Each row is a point. A path goes straight from each point to the next, and from the last back to the first. The post is the endless flat space through its rows: a point in 2 columns, a line in 3, a plane in 4, and so on, so that a path can go around it. Count how often the path circles the post. Going back the other way cancels.

Post (2 x 3):
[[ 1.51 -2.03  1.32]
 [-0.06  1.87 -0.35]]
Path:
[[-0.23 -2.07  1.18]
 [ 0.37  1.64  1.07]
 [ 3.44 -3.04  2.04]
 [ 1.52 -1.87  0.19]
 [-1.08  0.54 -0.71]
 [-0.95 -1.83  2.38]
 [ 3.27 -2.06  2.33]
 [ 1.18  6.51 -2.70]
 [ 1.58  0.50  1.68]
 [ 1.77 -3.51  2.51]
 [-0.23 -4.44  0.67]
 [ 0.95  2.00 -1.87]
 [ 3.22  0.71  0.53]
 [ 2.19 -2.30 -0.21]
 [ 1.18 -4.69  2.45]
 [ 0.72 -1.70  1.83]
 [ 3.31  0.31  1.38]
 [ 0.45  3.50 -2.17]
 [-1.53  2.84 -1.90]
 [-0.03 -2.56  1.42]
 [ 0.00 -2.35 -0.13]
 [-0.26 -4.39  2.86]
 [ 2.15  1.18  1.51]
 [ 0.46  2.76 -1.11]
 [-0.44 -0.40 -1.74]]
Times around: 3

Post, 8 rows:
[[ 3.08  3.05  2.67  0.22  0.13  1.26  1.23 -0.30 -0.25]
 [ 0.12 -0.28 -0.68  0.61 -3.61 -1.91 -0.22  0.53 -1.84]
 [-1.41  0.08 -0.23 -0.40  3.17 -1.54 -0.45  1.89  0.31]
 [ 0.47  0.31 -1.83  0.73 -1.94  1.94 -0.37  3.27  0.77]
 [-1.71  1.27  0.62  0.72  2.87 -1.29 -3.77  0.55  1.16]
 [ 1.29 -1.91 -0.51 -1.13 -3.06 -1.90  0.95  3.48  1.21]
 [-0.92 -0.24  1.22 -1.81 -0.56 -2.36 -1.08  3.42 -0.51]
 [-1.16  2.00 -0.80 -0.05  2.05  3.53  1.01 -1.29  1.37]]
Path (25 x 9):
[[-1.07  0.13 -1.14 -1.47 -0.06 -0.30  1.07 -0.31  0.96]
 [ 2.97  1.83  2.24 -1.12  3.76 -1.71 -1.04 -4.12  3.11]
 [-0.31 -1.87 -1.73  1.87  2.09  0.87  1.01  2.11 -0.76]
 [-1.82  0.58 -0.68  0.75 -1.58  4.26  0.04 -0.55 -0.20]
 [-0.49 -0.78  0.40 -2.24  3.96 -0.72 -1.66  3.98 -1.14]
 [ 1.10 -0.74  0.64 -1.66 -0.82 -4.25  2.17 -0.59 -0.81]
 [ 1.36 -1.01  0.71 -1.82 -2.93 -2.60  0.74  1.83  3.16]
 [ 1.47  0.86 -0.53 -1.11 -0.98 -3.72  0.26  7.15 -3.52]
 [-0.90  0.37 -0.61 -1.29  0.02  0.53 -2.32  0.69  2.24]
 [-0.73 -0.20 -2.21  1.00  1.02  5.11 -1.40  1.62  2.87]
 [ 1.94 -0.99  0.81  0.12  0.40 -2.27  1.01 -4.49  0.53]
 [-1.54 -0.27 -1.05 -3.94 -4.56 -1.45  1.70 -3.08 -1.70]
 [-0.68  0.01 -5.91  1.42 -1.65  2.00 -0.84  4.86  4.71]
 [ 4.67  0.18  2.87  1.90 -3.12  0.67 -1.90  6.94  3.74]
 [ 3.88 -0.44 -0.71  1.23 -1.62  2.41  1.53  0.90  3.44]
 [-0.52 -1.22 -1.06 -1.65 -0.55  1.81 -1.57 -1.01  4.52]
 [ 1.48 -0.64 -1.73 -1.92 -0.98 -2.45  3.54  3.80  0.79]
 [ 1.01  3.89  0.34  2.60  0.88  2.66  0.60  4.33  0.16]
 [-1.96 -1.06  0.04  0.18 -1.23 -2.12 -1.30  0.08  0.25]
 [ 0.16  3.07  3.42 -0.12  0.82  1.41 -2.60 -0.91 -1.19]
 [-1.00 -2.83 -6.01  0.84  1.46 -0.29  0.87 -1.08  3.35]
 [-0.35  1.16  0.34 -0.60 -0.66 -2.41  0.82  2.06 -1.94]
 [ 1.25 -1.79 -3.30  2.45 -0.11  0.00  2.53  1.66  2.76]
 [ 4.20 -0.95  2.08 -1.00 -3.90  1.83  0.19  6.04  2.08]
 [ 0.12 -0.67  1.35 -1.53  1.33 -3.65  0.95 -0.38 -1.83]]
Times around: 3
